Rows are points. Examples show where two turns around zero, p and q, send a point. Write where each new point lands after one turn and then the other. Backwards means that the second turn is done in reverse. Each puzzle has new turns, and all numbers are rounded.
In the rows, 128 means zero.

Turn p:
[159 138 106] -> [160 133 105]
[116 146 155] -> [104 152 136]
[105 145 135] -> [100 135 122]
[132  83 115] -> [148  91 149]
Turn q:
[119 120  98] -> [115 134  99]
[120 108 119] -> [111 118 116]
[131 122 159] -> [129 113 156]
[133 132 157] -> [136 121 156]
[121 187 133] -> [151 179 147]
[144  99 101] -> [126 104  93]
Where do these land?
p, then q backwards: [149 160 129] -> [126 154 100]
q, then p: [109 123 134] -> [108 128 132]
p, then q backwards: [ 93 147 137] -> [ 92 111 119]
q, then p: [147 132 103] -> [151 120 108]
q, then p: [142  78 137] -> [133  85 159]

Turn p:
[124 116  96 153] -> [115 123 109 164]
[119 139  87 120] -> [113 138  88 131]
[112 114 114 133] -> [111 113 118 138]
[165 139 140  91] -> [172 138 122  97]
[122 135 152 109] -> [129 128 143 100]
[159 141 159 165] -> [153 152 169 152]
[ 95 113 149 125] -> [103 105 148 114]
Turn q:
[158 121 129 105] -> [157 104 135 131]
[137 141 122 152] -> [136 152 118 139]
[114 134 110 157] -> [114 152 103 130]
[120 117 132  53] -> [135  73 155  83]
[111 145 142 156] -> [109 161 135 135]
[129 110 133 144] -> [117 125 122 149]
Where do these land?
p, then q: [153 133 164 147] -> [144 139 163 154]
p, then q: [105 135 146 104] -> [121 105 146 104]
q, then p: [151  89 111 114] -> [140  95 114 161]
q, then p backwards: [115 140  96 102] -> [125 131 129  83]
q, then p: [101 121 121 132] -> [104 122 117 117]
p, then q backwards: [143 151 129 169] -> [142 143 156 164]

Turn p:
[108 158 146 150 159 118 148 109] -> [115 172 134 153 119 127 130  96]
[139 148 139 100 116 163 149  98] -> [142 132 144  98 112 165 153 105]
[121 105 137 147 173 122 139 147] -> [103 149 133 156 168 124 124 135]
[110  96 146 144 130 132 116 123] -> [ 94 108 129 145 134 137 116 127]
[183 116 118 109 130 119 128  85] -> [162  95 123 118 153 125 160  89]
[122 137  76  95 106 122 111 145] -> [146 124  91  84 117 108 127 157]
[117 117 151 110 115 122 122 148] -> [110 117 153 114 124 117 119 143]
[137 128 126 106 115 144  92 145] -> [141 108 130  97 131 133  98 141]
[114 147 113 190 109 109 147 151] -> [138 147 114 186  94 114 126 158]
Turn q:
[116 112 177 127 167 131 152 153] -> [115 122 187 156 136 150 142 147]
[129 138 105 105  86  90 120 145] -> [145 125 113 102 119  74 120 149]
[ 99 130  88 133  85 156 100 118] -> [ 98 113  65 107 108 122 120 129]
[148 122 122 146 120 142 153 110] -> [152 117 120 128 115 150 141 107]
[120 139 154 135  96 125 128 102] -> [124 149 127 125  83 124 133 120]
[132 135 115  84 161 151 121 151] -> [117 126 140  99 173 147 111 151]
[107 150 107 124 117 122 162 123] -> [137 134 110 112 126 124 169 145]
[144  90 150 142 144 125  96 118] -> [113 118 150 154 129 126  97  91]
[130  95 134 170 117  88 142 129] -> [145 104 136 170 111  96 147 107]
[162 146 113 133 163 144 111 152] -> [148 133 120 140 169 152  95 138]
[120 151 143 109 151 134 124 106] -> [113 165 140 116 138 143 132 125]
Where do these land?
p, then q: [103  97 164 108 133 112 111 109] -> [ 76 132 145 127 120 109 152 113]
q, then p: [134 104 143 141 131 116 153 128] -> [123 111 149 153 128 136 145 120]
p, then q: [150  89  73 133  78 173 122 127] -> [142  41 120 110 154 152 114 135]
p, then q: [131 141 140  99 155 136 135 113] -> [122 161 141 105 132 144 137 122]
p, then q: [134 120  87 168 124 176 130 155] -> [143  94  92 145 152 163  98 155]
p, then q: [107 183 142 138 144 121 147 111] -> [143 177 101 117  93 130 133 130]
q, then p: [142 127 138 140 140  99 109 120] -> [138 129 126 150 120 114 116  98]
q, then p: [136 144 150 105 109 119 112 146] -> [138 120 147 113 117 105  99 137]
q, then p: [115 146 116 120 139 100 133 144] -> [134 155 137 137 141 101 131 135]

Turn p:
[129 112 130 132 117 114  86 144 127] -> [123 105 151 134 114 112 105 149 117]
[105 151  93 124  64 141 140 117 145] -> [ 84 172 103 137  94 104 122 124 153]
[119  88 145 122 146 145 123 133 128] -> [127  84 128 115 122 147 139 131 130]
[104 131 130 141 160 136 121 119 104] -> [124 107 122 133 155 145 110 102 122]
[130 195 129 157  96 139 150 144 169] -> [102 205 135 126 146 136 119 154 162]
[136 127 133 110 138 150 114 141  98] -> [136 119 131 105 115 146 112 114 103]
[134  95 150  75 152  76 136 100 133] -> [163  91 142 114 136  79 179 108 121]
[138 110 140 144 136 110 139 152 105] -> [130 117 133 139 140 141 143 145  91]
[134 161  85 139 128 142 148 128 157] -> [136 170  90 131 136 127 112 141 156]
[152 110 145 136 143 127 123 102 114] -> [156 111 146 146 123 144 139 112 125]
Turn q:
[121 167  89 101 114 140 103 114 124] -> [130 163 111  99 122  97 102  98 136]
[133 109 159 142 144  86 163 126 157] -> [142 100 154 167 134 129 177 134 130]
[132 104 108 149 122 134 126 115 150] -> [129 125 107 147 119 154 133 104 129]
[ 68 150 113 111 118 156 117 135 104] -> [ 73 145 108  87 134 104 118 128 137]
[161 109 138 136 167 106 132 161 122] -> [164 101 127 150 159 135 126 162 120]
[ 95 132 114 111  89 121 134 141  96] -> [ 92 139 110 122 100  91 121 146 121]
[155 132 133 156 136 131 151 100 116] -> [146 145 141 131 127 154 148 126  93]
[151 107 146 106 170 125 155 155 137] -> [164  82 131 118 146 132 147 157 135]
[122 152 127 106  93 168 104 151 137] -> [116 149 125  97 105 129  95 134 171]
[126 122 131 117 117 134 101  91 111] -> [115 126 142 118 116 127 101  99 105]
[143 124 150 173 139 107 121 119 154] -> [136 133 153 172 147 157 140 119 131]
Where do these land?
p, then q: [146  86 108 102 127 106 145 126 100] -> [139 133 105 144  95 121 134 148  81]
q, then p: [135 127 153 159 126 166 124 122 147] -> [117 133 129  99 118 164 122 117 160]
p, then q: [118 182 132 101 109 108 125 109  98] -> [122 151 174 124 142  91 131 100 100]
p, then q: [116 118 105 103 128 135 159 112 129] -> [141 137 100 128 110 111 149 105 118]
q, then p: [176  96 121 148 151 116 155 106 170] -> [162 142 114 160  98 185 154 129 135]
p, then q: [143 147 117 119  93 140 140 123 119] -> [121 168 138 121 112 111 129 124 132]
p, then q: [121 102 114 120 114 101 113 119 162] -> [131 114 121 178 120 117 142 137 142]
q, then p: [ 96 131 156 148 151 122 136 160  97] -> [108 103 113 100 171 140 125 144 105]
p, then q: [128 132 158 110 135 140  71 150 148] -> [123  82 162 128 119 120  94 134 157]
q, then p: [ 94 108 122 141 110 148 123 154 137] -> [ 96 118  97 123 128 120 112 142 153]
q, then p backwards: [154 147 128 165 162 125 131 102  82] -> [154 159 142 140 148 104 145 164  85]
p, then q backwards: [109 159 122 119 130 129 114 153 148] -> [113 154 129 114 132 145 106 146 107]

Turn p:
[118 131 144  97 118  93  99  99 112 148 127  98] -> [143 113 148  96  87  98 126 106 109 108 133 117]
[ 63 137 109 142 103  86 131 104 122 117 123 137] -> [ 86 125 126 104 116  94 146 121 109 107 108 181]
[167  93 128 107  92 145 106 165 103 134 148 106] -> [144 100 102 140  86 147 109 167 138 118 153  89]
[116 132 113 104 102 112 137 121 131 130  99 157] -> [134 130 115  93 113 124 138 139 126 150 108 159]
[177 126 130 114 140  99 124 151 123  59 154 123] -> [168 153  92 141 148 120 132 162 126  77 106  93]
[147 141 110 128 113 106 112 105 143 121 129 130] -> [147 146 111 128 114 113 107 117 112 123 114 142]
[154 137 135 138 136 155 146 144 125 119 113  82] -> [120 135 126 158 123 148 140 117 131 140 115  77]
[ 90 154 153 156 125 169 150 125 165 132 126 153] -> [ 99 159 154 142 142 156 147 107 163 145 137 169]
[136 101 150 136 148 156 107 134 154 145 111 116] -> [127 115 152 128 136 156  93 111 157 134 128 107]
[123 118 112 105 130 139 127 141 151 146 145 128] -> [135 113 106 123 131 122 122 117 156 139 150 130]
[123 115 113 136 158 132 157  85  99 140 128 165] -> [141 101 142 129 168 137 144 124  84 146 131 161]
[111 120 152 161 133 112 140 154 109 174 140 117] -> [100 104 173 152 124  98 130 148 137 138 146 121]
[140 158 115 140 165 161 127 138 128 100 121 152] -> [122 169 116 130 177 154 129 129 117 140 135 118]
Turn q:
[144 101 123 135 145 137 114 109 144 134 129  98] -> [153 124 128 127 138 140 122 126 152 131 131  87]
[125 130 131 141 132 126 117 141 147  98 129 117] -> [115 122 135 142 138 144 121 142 149 110 120 128]
[225 152 145 179  99 140 109 140 102 117 140 132] -> [170 128 158 190 123 133  91 168 115 127 201 147]
[118 122 143 133 116 134 121  53 143  98 111 140] -> [149 132 177 137 141 114 142  73 153 106 116 127]
[125 136 131 124 156 128 109 138 124 135 105 144] -> [134 142 124 113 155 145 116 130 114 133 116 142]
[103 122 133 123 151 125 124 150  99 142 153 127] -> [ 94 123 119 103 139 119 113 139 107 147 130 114]
[147 133 142 119 126 103 136 107 147 127 129 137] -> [148 148 135 125 126 103 134 133 150 117 128 139]
[104 119  69 118 125 136 190 146 124 114 152 126] -> [ 96  91  84 116 105 122 177 127 109  94 139 114]
[117  99 151 106 133 147 143 144 101 103 123 134] -> [119 103 162 104 121 130 136 145  98 124 108 120]
[109 113 142 144 121 124 155 112 109 115 104 126] -> [126 115 152 143 141 114 163 121 115 136 111 123]
[113 116 145 124 140 140 109 126 167 187 138 136] -> [135 137 114  87 127 140 118 114 167 177 131 133]
[132 154  69 111  81  83 112 151 141 120 125 134] -> [127 128  66 167  96 112 106 123 129  95 107 160]
[103 168 140 106 139 140 125 148 115 175 126 111] -> [ 98 174 111 110 113 147 125 126 107 167 127 127]
Where do these land?
p, then q: [143 120 161 103 141 131 161 100 128  99 165  93] -> [154 116 159 155 133 123 172 146 139  93 155 103]
p, then q: [124 171 116 155 156 140 103  92 173 157 108 122] -> [133 184 146 124 154 108 104  71 137 146 139 131]
p, then q: [144 115 107 123 133 105 159 140 137 107 159 130] -> [144 111  95 142 159 127 143 151 130 106 133 129]
q, then p: [142 126 126 132 127 148 151 141  77 133 124 130] -> [123 102 138 143 119 126 149 159 104 121 152 113]
q, then p backwards: [127 115 131 116 151 142 101 119 128 150 128 157] -> [128 124 119 105 150 131 103 109 142 138 108 149]
q, then p: [105 134 137 145 128 137 152 160 139 128 125 144] -> [115 109 129 120 147 136 147 141 149 147 139 151]
p, then q: [174 106 134 108 109 131 100 146 129 136 113 134] -> [150 124 117 143  95 159  89 144 133 136 128 122]
q, then p: [138 185 149 116 122 120 109  85 135 144 137 138] -> [147 189 144 127 119 107 131 109 112 119 146 156]
q, then p: [109 142 157 148 135  91 126 117 147  79 125  95] -> [ 89 161 158 130 154 119 133 111 160 118  90 122]
p, then q: [126 141  97 155  93 152 142 110 146 131  88 126] -> [135 127 116 135 128 142 139  71 108 164 128 154]
q, then p backwards: [116  86 136 161 132 112 137 141 115 170 130 126] -> [137 119  94 112 148 124 163 153 121 164 112 136]
q, then p: [101 118 129 127 138 137 127 113  74 129 127 157] -> [139  95 159 101 133 121 145 131  90 113 136 123]
q, then p: [118 129  95  76 106 130 119 154  98 123  94 138] -> [114 123 112  99 102 161 128 160  75 142 112 128]
p, then q: [123 105 116 127 121 117 106 173 165 105 169 105] -> [115 108  98 150 142 143 115 126 178  82 109 125]

Turn p:
[129 160 116  94 139 135 123 167 110 137 116  85 116  86] -> [150 129 152 119 147 172  90 157 127 118 111 150 169 138]
[126 120  86  99 100 109 131 143 107 132 129 127 112 168] -> [160 122 103  86 125  96 109 114 118 137 127 135 141 159]
[123 141 161 164 105 119 136  93 160 136 155 105 121 116] -> [138 124 156 151  85 124 154 131 128 127 118 101 127  81]
[124 163 134 126 122 131 133  91 131 125  91 132 140 149] -> [115 130 103 143 112 123 150 147 108 137  85 133 120 138]
[127 132 116 135 134 141 131 126 124 143 126 163 107 118] -> [114 155 126 127 130 121 101 115 131 126 119 134 108 121]
[110 132  86 133 122 136 106 157 121 104 110 132 149  98] -> [128 142  87 128 130 165 110 122 149  99 138 136 152 143]
[133 105 149 165 146  99 135 121 133 151 140 126 159 146] -> [118 135 132 139 132 108 166 132 148 168 157 112 132 109]
[136 126 127 151  80 148 151 113  97 117 150  97 144 105] -> [143 126 127 126 108 143 150  97  93 113 137 148 164  85]
[151 113 147 121 133 141 138 144 155 134 146 146 137 113] -> [117 130 157 121 139 122 139 135 146 105 148 143 107 115]
[141 134 157 119 120  97 134 137 117 121 132 128 102 142] -> [132 100 139 133 122  97 107 149 112 139 137 128 130 124]
[105 142 150 105 137 161  94 112 131 143 104 139 131 119] -> [111 121 138 150 119 162 124 122 139 137  93 149 102 153]
[157 110 103 115 157 113  83 137 147 130 120 140  83 136] -> [152 148 143 149 151 104  93 129 142 117 139 106 105 177]
[101 121 129 138 107 163 153 137 122  98 104  98 141 151] -> [145 107  89 106 124 169 152 131  95 130 131 130 116 117]
[123 134 127 129 197 128 122 136 128 123 155 174 170 140] -> [ 49 146 135 114 152 128 139 131 154 138 148 107 126 154]
[134  87 131 126 120  98 150 105 137 126 141 128 109 133] -> [148 108 131 129 145  86 136 109 132 128 130 108 120 105]
Turn q:
[129 117 115 141 138 115 118 112 192 141 117 145 133 115] -> [131 167 135 119  95 108 151 122 142 111 128 101 159 135]
[122 119 129 143 138 119 110 145 111 116  81  95 136 128] -> [154  93 118 120 139 147 150 131 122 113  95 117 132 148]
[107 140 121 124  99 146 124 122 116 122 126 144 126 204] -> [108  96 169 151 102 143  89 126 153 151 111 144 124 145]
[133 121 218 132 148 113 115 140 105 114 142 146 107 115] -> [155 123 138 122 195 135 108 143 117 141 136 131 177  82]
[115 119 114 131  98 124 165 117  97 155 108 111 174 128] -> [128 106 109 148 113 119 145  73 113 128 106 165 107 134]
[103 121 128  97 148 108 135 225 109 121 121 147 105 115] -> [103 103 109 113 139 186 123 164 121  62 134 146 138  85]
[144 127 123 146 140 106 138 131 125 110 142 137 132 117] -> [133 121 137 129 131 121 156 135 121 129 151 120 124 108]
[127 129 117 132 153 110 127 111 132 125 130 144 101 119] -> [127 147 136 135 143 123 150 147 154 121 139 123 129 126]
[140 115 114 143 130 128 110 139 129 154 139 143 108 136] -> [104 142 127 149 119 129 136 157 121 135 115 120 140 122]
[140 107 124 137 150 125 124 120 128 120 139 119 114 136] -> [122 117 119 129 136 114 141 148 140 142 134 112 136 130]
[127 157 115 146 118 155 151 109 112 149 138 105 128 120] -> [128 146 110 140 127 143 133 105 124 165 129 135  92 140]
[160 129 141 138 117 116 119 110 154 109 116 122 114 114] -> [154 144 145 100 129 103 137 138 128 137 115 107 126 119]
[139 151 111 122 150 111 112 142 140 128 134  58 148 136] -> [114 111 116  77 130 144 158 129 105 140 136 121 123 178]
[ 97 118 115 132  87 136 119 118 131 107 131 124 122 135] -> [112 117 146 136 126 123 105 105 139 119 109 100 105 130]
[141 165 134 102 148 182 108 114 125 136 145 146 171 117] -> [156 153 117 144 117 129  85 129  97 136 175 144 129 168]
[133 120 119 116 135 160 187 119 125 143 148 144 145 121] -> [126 135  89 145 102 115 118 108 141 141 162 156 114 107]
[120 120 137  95  80 121 112 104 143 125 117 145 112 117] -> [124 152 154 119 135  95  94 118 136 104  97 130 119 122]
Where do these land?
p, then q: [129 137 143 135 106 109 145 146  92 163 113 143 101 159] -> [ 99 158 143 151 138 123 141 149  93 105 105 157 139 127]
q, then p: [101 152 151 152 140 124 158 103 117 141 153 127 112 141] -> [107 161 161 128 123 137 146 122 147 141 101 116 106 108]
q, then p: [145 138 118 103 160 133  98 134 120 122 157 113 151 111] -> [114 120 136  89 129 120 115 114 112 147 156 112 150 154]
p, then q backwards: [163 102 105 106 112 104 111 109 142  77 126 112 152 110] -> [100  89 119 124 169 102 108 118 116 119  99 139 164 103]
q, then p: [110 139 141 144 117 136 151 129 108 132 129 174 128 123] -> [108 153 140 165 112 139 127 118 127 111 135 127 121 101]
q, then p: [152 150 100  99 171 150 111 127 159 104 138 123 125 143] -> [146 110 152  75  96 117 124 138 130 123 158 128 127 159]
q, then p: [114 114 153 124 104  91 142 173 157 127 118 133 131 136] -> [114  88 115 144 145 152 143 112 140  98 105 158 135 121]
q, then p backwards: [138 170 105 128 140 147 123 144 142 108 124  95 146 123] -> [114 127 119 129 125 162 111 156 141 115 133 112 121 174]
p, then q: [119 124 156 162 119 142 114 133 121 128 128 134 122 153] -> [ 97 147 123 148 139 130 121 124 121 148 110 124 110 113]
p, then q: [178 102 115 130 142 129 119 106 153 126 120 118 148  90] -> [168 120 139 115 123 143 157 123 145 154 173 114 133 107]
q, then p: [107 116 146 117  98 150 163 139 114 147 141 127 114 143] -> [128 148 117 157 121 144 114  97 162 123 102 127 114 133]
q, then p: [140 115  83 110 142 126 104 107 148 128 124 116 173 128] -> [142  98 101 100 107  86 139 128 106 142 143 110 142 136]
q, then p: [106 148 145 129 112 137 114 101 124 151 127 139 103 114] -> [106 151 134 154 114 142 127 157 120 141 108 117 119 141]
p, then q: [103 122 109 172 131 137 125 114 103 150 146 144  81 111] -> [140 175 139 132 163 123 132 120 107 143 109 115 110 173]
q, then p: [115  92 150 107 126 104 141 155 118 115  75 121 133 134] -> [127 111  94 148 176 122 146 121 142  86 135 140 113 139]
